Each row of a before or after table is a point. The points were changed in one or more steps. Then noise was added and the rows were shuffled. The steps act on columns, c1 being the first. Write out the steps. A step turns or swaps two columns, mirrors them in a line or flattens them onto one, adds a multiple of one to another, or multiplies or shifts one. Angles are multiples of 10 degrees, from the lower column toward the higher: turns from -170 to 170, lines from 10 to 170 but not 90. Use the fewest steps. Two steps may share a column if one is a turn and the other turns, adds or multiplies; they go together, in the order done. Otherwise the lowest column goes first.
(in the rows, 128 means zero)

Before:
[[107 108 176]
 [127  79  98]
 [109 148 171]
 [140  86 142]
 [189 141 178]
 [150 154 178]
 [112 146 140]
 [133 127 148]
 [125 115 100]
 [189 122 163]
 [141 149 101]
 [179 114 161]
 [157 105 174]
 [136  99 132]]
After:
[[132 129 135]
 [177 128 151]
 [ 98 129 126]
 [142 128 141]
 [170 127 110]
 [149 127 134]
 [179 131 190]
 [165 129 188]
 [139 127 108]
 [173 129 157]
 [176 129 106]
 [160 127 181]
 [100 128 124]
 [102 128 140]]
Steps: swap c1 and c3; multiply c2 by 0

Before:
[[134 117 104 133 142 122 137 134]
 [181 185 134 180 162 113 124 101]
 [104 139 111  96 123 118 133 135]
 [111 172 134 196 142 127 131 169]
 [145 111 138  92 152 126 112 160]
 [102 195 152  98 130 140 208 167]
 [103 130 137 131 158 118 156 161]
 [158 149 115 189 152 143 134 110]
 [133 102 129  93  97 111 124 128]
 [131 136 152  90  90 130 172 129]
 [127 133 142 108  92 160 120  85]
 [197 102  52 109 134 134 108 144]]
After (12 x 8):
[[133  88 128 126  98  60 109 127]
 [132 133 136 134  91  80  70 151]
 [158 180 140 113 153  94 163 109]
 [134 129 114 113 143  73 124 108]
 [127 115 174 145  92 110 120 127]
 [145  87 101 140 149  75 117 149]
 [182 191 155 148 163  63 163 124]
 [197  90  87 126 134  84 130  63]
 [111 198  93 127 141  77 170 146]
 [103 145 101 117 158  68 109 147]
 [101 192 101 161 130  89  49 164]
 [104 119 114 151 122  67 105 116]]
Steps: turn c4 and c7 by 140 degrees; turn c2 and c4 by 50 degrees; turn c3 and c8 by 70 degrees; shift c6 by -50

Before, 8 rows:
[[ 93 106 182 137 125 123 132 117 160 116 114 155]
 [ 70 127 132 117 141 121 111 170 168 154  78 166]
 [ 97 151 109 124 100 147 119 139 143 131 140 165]
 [129 120  93  80 177 153 215 102 121  85 111 121]
 [107 111  94  99 169 157 143  89 134 127 131  83]
 [110 156 103 151 165 117 115 146 140 127 112 169]
 [148 113 104  89 140 140 180 122 143 117 127  64]
 [ 96 172 155 110 155 143  80 136 145 121 135 148]]
After (8 x 12):
[[158 133  98 109  99 115 158 123 135 136 138 104]
 [118 156 107  97 175 115  56 179 123  41 112  78]
 [ 99 147 119  99 139 130  48 157 135 107 128 144]
 [184 145 130 100 143 151 163 104 141 182  78 111]
 [143 132  93 138 165 133 165  95 131 129 113 106]
 [174  92 121 100 149 122 178 135 132 117 132 145]
 [135 167 109 116 166 102  90 174 131 126 132 151]
 [168 123 183 143 125 126 140 124 142 103 116 102]]
Steps: turn c2 and c3 by -40 degrees; turn c1 and c2 by -160 degrees; turn c4 and c8 by -140 degrees; turn c4 and c6 by 150 degrees; turn c7 and c12 by -140 degrees; multiply c9 by 0.4; multiply c10 by 2

Before (8 x 24):
[[137 114 116 114 142  85 148 161 165 146 137 118 125 141 103 121  97 107
  122 139  99  83 152  80]
 [118 153  96 141 140 132 134 180 196 103 180  86 116 104 169 165 107 120
  125 165 127  88 212  95]
 [ 98 146 155 116 151 146 135 130 128  78  99  72 173 100 172 148 121 138
  124 102  98 155  98 137]
 [ 58 198 143  61 173 181  71 146 123 116  97  69 146  91 149 223 124 177
  149 120 149 166 105 141]
 [ 97 104 148 135 155 121 152 116 131 115 103 131 123 147 109 128  90 136
   86 107 100 110 125 130]
 [103 136 103 124 174 121 137 106 128  91 117  91 173 136 193 183 135 146
  111 111 111 140 127 137]
 [131 130 138 127 164 144 128 131 147 144 159 121 149 143 130 112 114 104
  101 133 124 149 134 127]
 [123 119  98 134 162 126 120 162 137 136 159 108 146 126  97 106 103 101
  115 130  99 126 147 162]]
After, 8 rows:
[[127 106 112 115 144  82 146 159 162 134 139 119 121 142 189 114 134 115
   67 113  98  80 152 100]
 [138 141 155 113 150 148 131 131 131  69  97  75 176  93 107 152 165 137
   60 166  92 156  93 124]
 [159 155  99 146 140 132 137 179 200 120 187  86 120 100 134 167 176 121
   67 110 126  90 219  90]
 [177 197 144  62 174 183  72 146 122  50 100  74 146  86 113 221 148 179
   92 179 144 169 103 134]
 [136 121 102 131 161 124 118 159 136 144 156 107 150 127 144 108 123 100
   56 125  96 126 146 173]
 [134 139  97 125 168 115 139 103 125  86 120  91 172 137  89 182 172 146
   51 156 103 139 125 109]
 [125 132 136 128 165 146 130 126 146 141 161 116 148 142 134 109 138 105
   41 125 125 146 138 135]
 [139 104 153 136 150 120 153 119 131 121 100 132 122 146 163 130 138 143
   22 162 104 108 124 145]]
Steps: turn c1 and c20 by -140 degrees; add 1 times c4 to c10; turn c15 and c17 by 130 degrees; turn c15 and c24 by 30 degrees; shift c19 by -60

Before (12 x 64):
[[151  98 128 140 122 116 109 159 142 151 171  84 111 126 107 101 187 165
  129 140 128 123 150 115 120 187 128 117 136 100 146 130 144 164 121 141
  117 118 177 164 125 114 153 161 139 118 130 124 170 146 101 124 162 122
  124 161 101  94 110 137  57 108 127 109]
 [141 208  89 117 112 163  98 147 120 167 122 137 103 128 182 144 121  84
  139 146 117 111  62  79 113 151 109 140 123  96 143 115 103 109 148  95
  100 137 144  94 113 127 128 127 149 146 157 176 113 124 118 118 111 135
  125 144 134 156 127 157 170 123 169 118]
 [120 153 134 135  91  56 141 144 106 197  92 144 123 134 171 124 110 166
  143 108 102  89 158 100 162  77 105 159 146 175 172 189 140  97 134 106
  117 136  95 141 121 100 152 120  85 136 138 187  55  64 146 146  91 118
  101 175 126 128 127  82 148  99 135 141]
 [ 96 185 115 111  91  77 112 146 115 123 129 125  95 173 117 143 124 161
  128 104 117 110 151  48 155  93 107 116 143 150 177 191  79  91 119 100
   91 141  72  72 136 147 173 138  63 129 145 155  82  92 147 160  95  89
   95 140 116 112 151  81 150  89 149 124]
 [125 201  93 111 112 110 121 138 116 164  87 112  86 128 156 134 117 102
  134 105 105 139  91  76 134 137  82 189 106 107 119  95 101  96 140  90
  106 155 167 101  69 160 117 143 130 128 148 147  95 134 114 148  67 137
  114  95 103 165 158 132 172 152 181 125]
 [134 200 126  77 174 109  44 117 134 163 105 115 135 129 169 110 126 109
  106 116  92 127  64  96 123 124 102 168 119  88 144 137 118 121 152  70
  101 119 150  51  99 160  98 145 112 134 157 141 109 135 141 145 106 131
  136 157 113 166 137 104 181 145 169 109]
 [124 151 100  78  98 102 112 125 108 141 104  95  85 148 197 150 113 124
  135 129  75  93  41  67 145 167 100 147 139  97 121 123 123 118 157 108
  112 136 139  62  95 161 136 115 108 137 160 151 104 113 144 165  96 134
  131 122 137 141 101 100 194 141 152 133]
 [156 103 161 121 159 101 109 152 153 115 137 152  92 171 122  94 169 119
  119 151  94 132 170 101 123 177 142 134 108 130 148 112 130 151 140 134
   98 105 160 121 163 134 151 123 146 131 106 104 178 155 100 152 185 106
  103 188 105 126 127 127 124 113 123 127]
 [161 100 121 135 127  94  98 156 155 135 149 142 101 180  83  84 147 113
   95 129 120 136 136 152 147 149 154 123 132 118 146 111 147 203 122 128
  122 124 140 158 151 150 127 130 145 146 136 129 158 148 111 127 137 122
   85 193 130  64 110 139 107 119 102 116]
 [136 149 125 130  99  79 122 131 117 169 131 122  86 162 137  94 154 131
  137  96 129  85 163  52 127 132 101 132 151 179 161 223 115  74 125  70
  117 135  71  99  78 150 171 137  86 169 137 123  67  89 132 167  95 117
   69 123 145 112 136 121 133  91 168 141]
 [140 117 126 109 176 142 107 148 101 116 163 147 103 137  99 113 200 109
   99  83 130 117 158 144 133 182 123 143 115 146 151 101 148 186 154 158
  111 131 147 146 125  94 183 188 144 133 141 137 161 139  88 135 158 129
  126 178 110  94 123 140 103  91 122 147]
 [169 118 141 117 150 160 106 170 137 138 153 140 110 155  93  80 161 151
  136 121 129 132 142 144 113 140 160 127 154 155 130  99 151 153 138 178
  106 145 148 166 163 123 159 154 129 140 143  88 154 146 138 157 164 111
  103 185 126  97 116 110  82 118 114 147]]
After, 12 rows:
[[149 101 147 138 117 119 109 158 143 150  62  85 108 119 108 119 185 164
  132 142 126 128 153 113 119 186 128 115 133 104 143 130 143 162 117 143
  120 116 118 164 126 116 153 161 140 121 129 125 170 148 100 125 159 121
  123 161 100  95 107 109  52 107 127 107]
 [141 114 133 110 175 144 105 147 100 117  93 149 103 131  99 127 200 109
   99  83 133 124 157 142 135 179 124 143 118 146 152 101 146 185 155 165
  113 129 140 144 125  94 186 192 143 131 142 137 162 139  87 136 155 130
  123 182 108  97 119 113  94  91 123 147]
 [161 103 166 138 127  97  99 156 155 133 104 146 100 172  84 124 147 110
   91 129 123 134 135 150 147 149 152 117 134 121 147 108 147 204 119 127
  125 124 131 160 148 151 129 127 144 145 132 130 159 149 111 129 138 117
   82 197 127  66 107 103 108 120 103 120]
 [136 149 161 128 103  78 120 134 123 170 161 123  86 159 139 121 157 131
  134  97 129 111 164  50 130 125 105 135 152 178 162 225 110  73 124  67
  115 137 180 102  80 148 173 134  84 169 132 122  72  90 131 169  96 117
   67 124 146 109 134 122 133  90 169 137]
 [121 150 145 131  94  56 137 146 100 197 179 143 120 131 170 122 112 168
  141 110 105 108 159 101 163  82 104 159 150 176 173 184 139 100 134 106
  116 137 132 140 118 101 153 120  84 134 137 186  52  63 148 145  88 118
  106 175 129 129 124 172 147  97 133 144]
 [ 95 186 138 107  91  83 114 148 118 125 166 123  88 152 117 145 118 160
  124 104 118 123 152  48 156  89 104 113 139 152 175 187  80  91 121  98
   91 140 170  72 133 144 172 136  68 128 144 152  79  91 146 159  93  85
   97 140 117 113 150 177 150  87 147 126]
 [123 153 123  83 102 101 112 122 112 139 141  93  86 141 195 164 111 125
  133 128  76 112  41  68 142 166 102 149 139  96 118 121 125 119 163 109
  112 140 102  60 100 159 138 114 110 135 160 150 103 116 142 162  99 134
  131 122 137 139  98 156 193 142 151 131]
 [167 116 174 122 150 156 106 168 140 139  98 139 110 146  92  98 157 148
  137 118 130 125 141 146 114 142 159 127 157 152 129 101 152 149 137 179
  108 142 128 167 159 125 157 151 126 140 141  88 151 146 137 154 165 112
  100 184 127  94 116 131  84 118 113 148]
 [136 209 119 117 112 164 102 147 118 165 119 140 102 112 179 169 121  84
  144 147 123 123  60  78 115 153 108 139 121  95 144 116 100 110 148  94
  102 135 109  98 109 125 127 127 149 146 156 174 115 129 121 119 109 134
  120 147 132 157 126 101 168 128 172 118]
 [123 203 135 114 110 109 123 136 119 161 138 114  87 116 158 161 116 102
  133 104 105 136  88  75 136 134  81 192 107 111 124  95  96  93 140  87
  105 156  74 103  74 165 115 144 133 127 150 146  95 134 112 145  65 139
  116  96 104 159 157 122 172 155 178 126]
 [159 100 148 126 155 100 110 148 153 116 102 151  92 159 122  83 170 120
  116 153  91 132 168  97 123 178 144 134 108 130 150 107 132 146 142 130
  101 103 109 121 161 138 154 122 144 137 104 103 174 154 100 151 187 108
  100 191 103 126 129 122 125 114 120 128]
 [135 202 155  73 175 110  44 116 134 161 133 114 133 117 173 125 125 107
  108 119  96 128  64  94 123 126  96 168 120  91 146 131 115 122 150  73
   99 115  95  53  95 161  99 141 109 138 158 142 110 131 139 144 108 130
  138 158 114 167 136 144 183 145 170 107]]
Steps: turn c3 and c16 by -70 degrees; turn c3 and c60 by 160 degrees; turn c11 and c39 by 140 degrees; add 0.5 times c37 to c14; multiply c22 by 0.4
